Each row of a before or after table is a point. The points were changed in one or more steps. Then noise was added and the rows were shuffled. The steps act on how far a point lies along the listed directions, d1 being the first. Name the steps. A step turns or swaps two directions, mirrors them in a line or flattens them onto one, adds a multiple of one to another, or multiplies one. Angles are multiples of 10 degrees, from the lower direction toward the higher: turns from -170 to 170, lines from 10 to 170 but not 90. Use the fewest steps. Two steps may share a direction if one is a turn and the other turns, adds or multiplies; they go together, in the order done. Otherwise the lowest direction goes first.

Directions:
(1): [-0.27 -0.51]
(2): [ 0.51 -0.27]
Before:
[[ 0.35  0.35]
 [-0.52 -0.76]
 [ 0.05 -0.46]
 [ 0.40  0.18]
 [ 0.26  0.35]
 [ 0.63  0.08]
 [ 0.20  0.35]
 [ 0.07  0.10]
 [ 0.35  0.10]
 [ 0.57  0.12]
 [ 0.39  0.29]
 [-0.24 -0.97]]
After:
[[-0.16 -0.38]
 [ 0.05  1.01]
 [-0.18 -0.42]
 [ 0.42  0.84]
 [-0.26 -0.38]
 [-0.14  0.46]
 [-0.58 -0.21]
 [-0.04 -0.12]
 [-0.36 -0.22]
 [-0.54 -0.26]
 [-0.31 -0.16]
 [-0.33 -0.32]]
Steps: turn d1 and d2 by -170 degrees

Directions:
(1): [ 0.38 -0.59 -0.09]
(2): [-0.58 -0.35 -0.19]
(3): [ 0.11  0.17 -0.68]
Before, 9 rows:
[[-0.13  0.62 -0.22]
 [-0.04 -0.45 -0.21]
 [-0.22 -0.37  0.09]
 [ 0.54  0.14  0.37]
 [ 0.01  0.67  0.82]
 [-0.09  0.07  0.18]
 [ 0.03 -0.08 -0.12]
 [ 0.09 -0.16  0.81]
 [ 0.01 -0.39 -0.50]]
After:
[[-0.06  0.66 -0.20]
 [ 0.87  0.34  0.44]
 [-0.18 -0.56 -0.25]
 [-0.03 -0.06 -0.11]
 [ 0.18 -0.10  0.82]
 [ 0.30  0.82  0.89]
 [-0.41 -0.44  0.01]
 [-0.10  0.09  0.17]
 [-0.18 -0.50 -0.56]]
Steps: multiply d2 by 1.6

Directions:
(1): [ 0.74 -0.43 -0.24  0.31 -0.30 -0.14]
(2): [-0.42 -0.64 -0.40  0.20  0.45 -0.12]
(3): [-0.14  0.10 -0.66 -0.55 -0.40 -0.25]
(4): [-0.06  0.55 -0.52  0.62  0.04  0.18]
(5): [ 0.22 -0.12 -0.23 -0.32  0.19  0.86]
Before, 13 rows:
[[ 0.02 -0.35  0.09 -0.03  0.06 -0.03]
 [-0.44 -0.23  0.83  0.29  0.39 -0.37]
 [ 0.11  0.06 -0.84  0.64  0.05 -0.29]
 [ 0.10  0.42 -0.08  1.00  0.08  0.18]
 [ 0.41  0.58 -0.14  0.50 -0.23 -0.40]
 [ 0.43  0.04  0.17  0.65  0.00 -0.04]
 [-0.44 -0.25  1.02 -0.32  0.31  0.03]
 [ 0.06  0.67  0.81  0.24  0.41  0.91]
 [ 0.44  0.74  0.82  0.01  0.16  0.75]
 [ 0.45  1.02  0.50 -0.18 -0.27  0.65]
 [-0.07 -0.31 -0.21  0.06 -0.22 -0.07]
 [-0.06 -0.01  0.06  0.13  0.05 -0.48]
 [ 0.17  1.03  0.13  0.36  0.07  0.61]]
After (13 x 6):
[[ 0.50  0.35 -0.03  0.18 -0.23 -0.26]
 [ 0.15  0.11  0.17  0.60  0.10  0.18]
 [ 0.37  0.71  0.93  0.05  0.13  0.48]
 [ 0.03 -0.24 -0.01  0.09  0.04  0.00]
 [ 0.23 -0.23 -0.64  0.31  0.05 -0.25]
 [ 0.49 -0.05  0.23  0.48  0.01  0.04]
 [ 0.02  0.67  1.02  0.26  0.36  0.60]
 [-0.03 -0.31 -0.23  0.07 -0.21 -0.02]
 [ 0.19  0.77  0.42  0.09  0.03  0.37]
 [-0.35 -0.13  0.66  0.33  0.47 -0.04]
 [ 0.02 -0.03 -0.01  0.05  0.09 -0.20]
 [ 0.42  0.95  0.67 -0.21 -0.35  0.43]
 [-0.48  0.02  0.74 -0.04  0.39  0.20]]
Steps: multiply d4 by 0.4; multiply d5 by 0.4

Directions:
(1): [ 0.73  0.30 -0.43 -0.26  0.06 -0.33  0.03 -0.59]
(2): [ 0.24  0.14 -0.10  0.39 -1.00 -0.12  0.09  0.24]
(3): [-0.40  0.01  0.57  0.11 -0.26 -0.40 -0.20 -0.75]
(4): [-0.50  0.19 -0.58  0.07  0.12 -0.73 -0.30  0.26]
Before:
[[ 0.85  0.05  0.27 -0.10 -0.55  0.47  0.22 -0.28]
 [ 0.79  0.02 -0.04 -0.07 -0.13 -0.14  0.36 -0.83]
 [-0.39 -0.18  0.77  0.30 -0.23 -0.06  0.03 -0.04]
 [-0.35 -0.38  0.04 -0.26  0.76 -0.19 -0.19 -0.08]
 [ 0.72 -0.36 -0.02  0.15 -0.31  0.61  0.13  0.24]
 [ 0.30  0.14  0.37 -0.12 -0.06 -0.11 -0.10 -0.28]
 [-1.10  0.31 -0.29  0.42 -0.43 -0.99 -0.56  0.52]
 [-0.15 -0.36  0.27  0.35 -0.61  0.29  0.10  0.27]
 [ 0.11 -0.05  0.84 -0.04 -0.28  0.60  0.10 -0.38]]
After:
[[ 0.30  0.06 -0.44  0.06 -0.40  0.27  0.07  0.98]
 [-0.14  0.17 -0.70 -0.16  0.37  0.06 -0.11  0.79]
 [ 0.37 -0.46 -0.19  0.13 -0.06  0.64  0.05  0.61]
 [-0.47 -0.43  0.03  0.11  0.19  0.26  0.02  0.49]
 [-1.18 -0.08  1.08  0.23 -0.17 -0.40 -0.47 -0.63]
 [ 0.25 -0.15 -0.07 -0.33  0.44 -0.31 -0.10 -0.62]
 [ 0.20  0.25 -0.21  0.03 -0.08 -0.28 -0.13  0.27]
 [ 0.43  0.06 -0.69  0.32 -0.65 -0.41  0.33  0.33]
 [-0.51 -0.09 -0.07  0.02  0.56 -0.31 -0.13  0.44]]
Steps: turn d1 and d2 by 60 degrees; mirror d3 and d4 in the line at 40 degrees

Directions:
(1): [ 0.12  0.60 -0.78 -0.52  0.39  0.26  0.13  0.05 -0.33  0.06 -0.47]
(2): [ 0.29  0.43  0.19 -0.11  0.37  0.52 -0.46 -0.60  0.18 -0.10  0.70]
(3): [-0.04 -0.29 -0.40 -0.09 -0.28  0.55  0.33  0.48 -0.09 -0.73  0.56]
(4): [ 0.82 -0.54 -0.11 -0.50 -0.46 -0.02 -0.40 -0.05 -0.35  0.31  0.03]
(5): [-0.67 -0.25  0.13 -0.47 -0.36  0.26  0.29 -0.83 -0.31 -0.01 -0.11]
(6): [ 0.00  0.26 -0.59  0.14 -0.59 -0.03  0.32 -0.18  0.62  0.63  0.35]
Before (11 x 11):
[[-0.16  0.86 -0.35  0.27  0.32 -0.04 -0.01  0.29  0.08  0.35 -0.05]
 [-0.42 -0.49  1.02  0.48  0.04 -0.36 -0.17 -0.61 -0.04  0.07 -0.03]
 [-0.43 -0.14 -0.42 -0.05 -0.58  0.16  0.11  0.35  0.20 -0.01 -0.02]
 [ 0.29  0.98 -0.71 -0.23  0.35 -0.17  0.29  0.56  0.07  0.42 -1.06]
 [ 0.04 -0.15 -0.24  0.01 -0.14  0.21  0.16 -0.14  0.18  0.14  0.03]
 [-0.59  0.04 -0.04  0.15 -0.29 -0.15  0.54 -0.09 -0.22  0.31 -0.50]
 [-0.10 -0.21  0.89  0.26 -0.47 -0.42 -0.05 -0.24  0.62  0.63 -0.02]
 [-0.35 -0.41  0.17 -0.06  0.11 -0.20  0.11  0.12 -0.20 -0.20 -0.10]
 [-0.49  0.12 -0.33  0.09 -0.33  0.27  0.77  0.38  0.45  0.29  0.20]
 [ 0.29  1.16 -0.90 -0.26  0.20  0.20  0.21 -0.37  0.07  0.91 -0.21]
 [-0.23  1.32 -0.55 -0.12  0.61 -0.13  0.07 -0.16  0.11  0.50 -0.53]]
After (11 x 11):
[[-0.36 -0.09  1.19  0.78 -0.10 -0.78  0.04  0.16  0.55  0.26 -0.50]
 [-0.25 -0.40 -0.20 -0.01 -0.50  0.00 -0.05  0.59  0.02 -0.12 -0.15]
 [ 0.11  0.23  0.67  0.76 -0.07 -0.93 -0.39  0.06  0.62  0.74 -0.04]
 [ 0.41 -0.31  0.10  0.11 -0.17 -0.33 -0.07  0.46 -0.45  0.28 -0.51]
 [ 0.03 -0.29 -0.19  0.07 -0.19  0.09  0.17 -0.02  0.15  0.15 -0.07]
 [ 0.08 -0.34 -0.15  0.16 -0.37 -0.08  0.45  0.97  0.22  0.28 -0.02]
 [ 0.12 -0.26 -0.02 -0.25  0.33 -0.03 -0.16  0.21 -0.33 -0.23 -0.04]
 [-0.11 -0.05  0.53  0.75 -0.62 -0.72  0.14 -0.31  0.60  1.08  0.09]
 [-0.20  0.36  0.25  0.69  0.01 -0.41 -0.11  0.34  0.29  0.41  0.11]
 [ 0.13  0.60 -0.55 -0.66  0.15  0.09  0.26  0.16 -0.09  0.47 -0.82]
 [ 0.64  0.42 -0.60 -0.50  0.62  0.23 -0.29 -0.09 -0.58  0.16 -0.43]]
Steps: mirror d1 and d3 in the line at 100 degrees; turn d2 and d6 by 40 degrees; swap d4 and d5
